Each point is reached from the start by the listed moves, each made 0, 1 or 2 times, or once backwards (-1), plus a little noise. Say if it took an odd or an even number of moves. Then give how often each move was made.
In the rows, 128 means zero.

Moves:
(1): [130 109 127 145 136]
(2): [ 94 205 129  99 112]
Start: [149 134 133 127 132]
Points:
[ 85 248 132 106 118] => even (2, 2)
[184  76 131 138 139] => even (-1, -1)
[111 231 131  81 108] => even (-1, 1)

Moves:
(1): [139  94 116 113 124 129 105 145 102]
(2): [133 126 130 128 130 119 138 118 123]
(3): [116 127 145 131 134 118 149 129 141]
(4): [132 112 127 123 122 112 128 126 128]
(5): [128 149  93 107 112 147 124 125 121]
(6): [143 123 110 112 139 154 117 146 137]
(7): [128 150  94 140 126 147 133 125 130]
(8): [142 106 144 115 129 128 112 164 124]
Start: [123 131 129 116 124 127 128 121 109]
Points:
[161 155  51  63  77 161  93 161 103] => odd (-1, 0, -1, 2, 2, 0, 1, 2)
[110 110  94 161 123 102 154  93  74] => odd (2, 1, 1, 0, -1, -1, 2, -1)
[125  76 156 102 128  73 167 116 100] => even (1, 2, 2, 1, 0, 0, 0, 0)
[142   7 190  45 102  70  93 209  58] => even (2, 0, 2, 1, 1, -1, -1, 2)
[119 137  88 163 139 119 176  80 104] => even (1, 2, 1, 0, -1, 0, 2, -1)
[134  74  83  79  87 124  92 176  59] => odd (2, -1, 1, 1, 1, -1, 1, 1)

Moves:
(1): [121 123 142 125 123 129 127 128 124 109 129 126 140 116 131 122 131 136
 111 137]
(2): [114 143 120 122 131 123 131 123 121 135 129 147 135 146 116 141 119 137
 139 132]
(3): [132 131 137 134 139 136 121 143 125 134 135 108 137 124 131 131 127 133
 133 130]
(4): [128 120 127 128 129 122 120 136 136 138 132 123 115 119 130 114 126 144
 141 130]
(5): [140 107 132 131 135 132 132 127 118 141 128 131 131 114 117 128 124 120
 126 120]
(6): [131 117 137 127 112 132 128 129 121 134 111 136 134 133 128 148 123 150
 133 126]
(7): [129 144 122 108 138 122 133 141 119 132 132 155 121 130 123 138 128 130
 127 103]
(8): [138 115 130 137 124 122 121 136 148 118 144 138 151 139 132 123 133 128
 128 135]
(9): [131 132 121 111 123 128 101 131 129 121 137 142 137 128 128 131 121 122
 144 125]
(10): [128 132 128 118 137 125 126 119 127 131 138 126 122 128 132 144 136 127
 130 128]
(11): [106 131 116 110 141 130 143 129 111 137 124 135 125 113 132 141 117 118
 133 107]
(12): [115 123 124 128 137 139 111 133 126 126 122 136 123 136 134 137 116 126
 109 127]
(13): [127 130 122 120 145 128 133 119 119 124 127 129 118 135 121 134 118 141
 133 113]
(14): [128 126 107 119 131 135 134 144 125 112 123 122 125 129 108 134 127 143
 109 139]
(15): [123 127 130 129 121 113 125 123 118 130 139 121 130 130 127 142 123 119
 118 130]
(16): [124 116 144 146 131 114 124 137 131 105 118 121 126 129 132 125 124 132
 139 143]
(17): [123 125 132 115 129 124 135 126 131 134 125 119 133 135 127 130 122 126
 125 115]
(18): [135 130 128 124 137 120 130 121 126 133 122 128 136 124 134 124 123 124
 124 133]
Start: [135 117 116 133 125 130 134 137 127 135 120 115 131 120 140 135 120 144
 124 133]
Points:
[140  98  58  98 186  99 163 170 101 196 135 169 170 114 103 174  72 210
 208 120] => even (-1, 2, 1, 2, 1, 1, 0, 2, 0, 0, 2, -1, 1, 1, 0, 0, -1, 2)
[135  53 146 123 186 122 109 187  60 190 104  88 135  94 152 219  54 112
  93  68] => even (-1, -1, 2, 0, 2, 1, 1, 0, 0, 0, 1, 2, 0, 0, 2, 1, 1, 1)
[109 154  63  43 206 187 117 199  68 161 141 210 128 115 130 217  77 190
 157   7] => even (0, 0, 2, 0, 0, 1, 2, 1, 1, 0, 2, 1, 2, 0, -1, -1, -1, -1)
[152 178  27  88 172  92 152 161 185 154 161 218 107 206  95 106 123 218
 135 123] => odd (-1, 2, -1, 2, -1, -1, 2, 2, -1, 0, -1, 0, 1, 1, -1, -1, 0, 1)
[146  74 143 122 184 120 155 163 127  55 140 148 189  78 158 102 122 120
  86 112] => even (2, -1, 0, -1, 1, -1, 1, 2, 0, 0, 1, 0, 1, 0, -1, 1, 0, 1)
[116 148  80  26 186 109 138 175  65  28 120 162 189  98 127 217  85 203
 129 122] => even (2, 0, 1, -1, -1, 1, 1, 1, 2, 1, 2, -1, 2, 2, 0, 1, -1, 2)

Moves:
(1): [120 139 133 153 132 113 119 141 133 136 123 120 132 120 112 135 125 147
 131 145 135 132 132 126 137]
(2): [131 125 123 127 132 142 132 131 137 134 122 142 125 135 128 132 130 128
 125 125 135 136 127 126 124]
(3): [129 133 124 132 118 121 128 129 130 133 131 112 127 128 122 133 124 120
 139 144 116 126 119 121 141]
(4): [141 122 121 130 134 140 130 123 134 126 119 142 130 135 132 136 125 144
 122 120 127 140 127 127 137]
(5): [115 140 137 130 115 120 133 110 132 142 136 115 126 110 116 114 144 157
 151 139 112 114 110 123 128]
(6): [113 128 146 132 128 133 137 143 130 127 124 131 113 126 137 123 138 128
 120 119 133 125 127 127 148]
(7): [126 129 132 133 129 121 138 136 132 124 137 140 133 123 133 143 114 141
 135 122 114 115 122 122 125]
(8): [135 127 132 132 126 128 137 123 122 117 119 134 134 140 128 118 124 121
 122 127 126 121 130 116 130]
(9): [124 124 120 135 139 121 134 123 126 131 127 133 115 112 124 123 127 147
 127 124 118 122 141 129 135]
(10): [118 116 134 121 128 131 116 129 142 139 131 125 119 142 125 123 120 140
 143 108 135 137 138 135 136]
(11): [115 129 144 130 134 141 128 129 118 130 134 112 138 129 126 126 140 119
 136 133 119 138 125 122 112]
(12): [122 131 125 136 124 128 115 141 133 112 132 108 127 129 128 129 131 130
 134 142 120 129 129 137 134]
(13): [125 126 125 132 119 130 116 126 133 137 124 132 130 126 135 118 125 147
 128 129 122 125 129 127 123]
(14): [127 133 134 142 126 138 136 118 119 133 128 132 125 128 122 128 113 127
 129 132 141 123 136 138 118]
(15): [124 125 119 117 114 123 127 131 114 108 116 140 113 116 135 147 122 124
 139 125 134 126 131 122 123]
(16): [115 128 139 130 129 121 140 131 148 137 135 124 118 141 129 124 118 140
 123 117 122 139 122 131 123]
(17): [127 133 126 134 131 122 122 137 121 132 142 124 120 128 127 122 128 142
 132 131 127 128 116 130 123]
(18): [129 128 123 118 142 135 125 131 124 121 117 138 134 123 130 132 130 121
 128 127 127 129 119 128 132]
(19): [132 139 133 141 120 126 121 125 132 139 117 131 127 131 125 127 133 113
 129 120 125 128 122 137 115]
(20): [129 135 141 137 115 118 135 132 122 118 141 115 135 122 113 110 120 133
 135 127 118 136 135 133 127]
(21): [134 130 119 135 131 130 131 125 127 130 122 118 127 108 114 122 127 133
 123 121 127 112 125 135 129]
(22): [121 130 127 122 124 129 129 120 122 119 138 131 131 130 119 132 128 119
 126 138 131 132 121 115 127]
(23): [134 140 119 105 142 129 126 123 117 129 123 144 121 142 129 139 130 109
 105 134 136 118 132 114 125]
(24): [137 130 134 134 131 137 124 118 141 125 130 124 118 126 124 127 121 126
 132 129 122 129 122 117 117]
Start: [122 132 138 131 139 118 138 133 138 133 126 149 126 115 126 136 131 149
 123 135 138 133 122 126 125]
Points:
[166 151 128  81 146 143 120 159 126  23 145 107 112 132 132 208  93  85
 127 113  70 177 113 104  59] => even (-1, -1, 0, 2, -1, -1, 1, -1, -1, 0, 2, 2, -1, -1, 2, 1, 0, 0, 0, 2, 1, -1, 2, 2)
[ 18 126 187 153 149  91 227 149 195 167 209 157  41  95 101 103 113 249
 115  70 123  88 122 169 160] => odd (-1, 1, -1, -1, 1, 2, 2, -1, 2, 1, -1, 1, -1, 1, -1, 2, 0, -1, 0, 0, 1, 2, 0, -1)
[ 97 135 128 212 104 101 128 176 190 134 149  97  39  37 129 113 120 223
 168 128  54  86  89 163 190] => even (-1, 0, 2, 0, 0, 2, 1, -1, 2, 0, -1, 2, 1, 0, 0, 0, 1, 0, 1, 0, 1, 0, -1, 1)
[179 153 128 170 189 203  78  84 117 202  62 188 183 181  64 131 120 135
  38 137 215 162 163 104  61] => odd (2, 1, -1, 2, -1, -1, -1, 1, -1, 1, 2, -1, 2, 1, -1, -1, 0, -1, 1, 0, 2, 1, 2, 0)
[111 172 184 148 118 166 145 130 177 133  99  99  67  35  67 114 190 175
 175  99  92 123 100 120 146] => odd (0, 2, 0, 1, 2, 2, 0, -1, 0, 1, 1, 1, -1, -1, 1, -1, -1, 0, 1, 2, 2, -1, 1, 2)
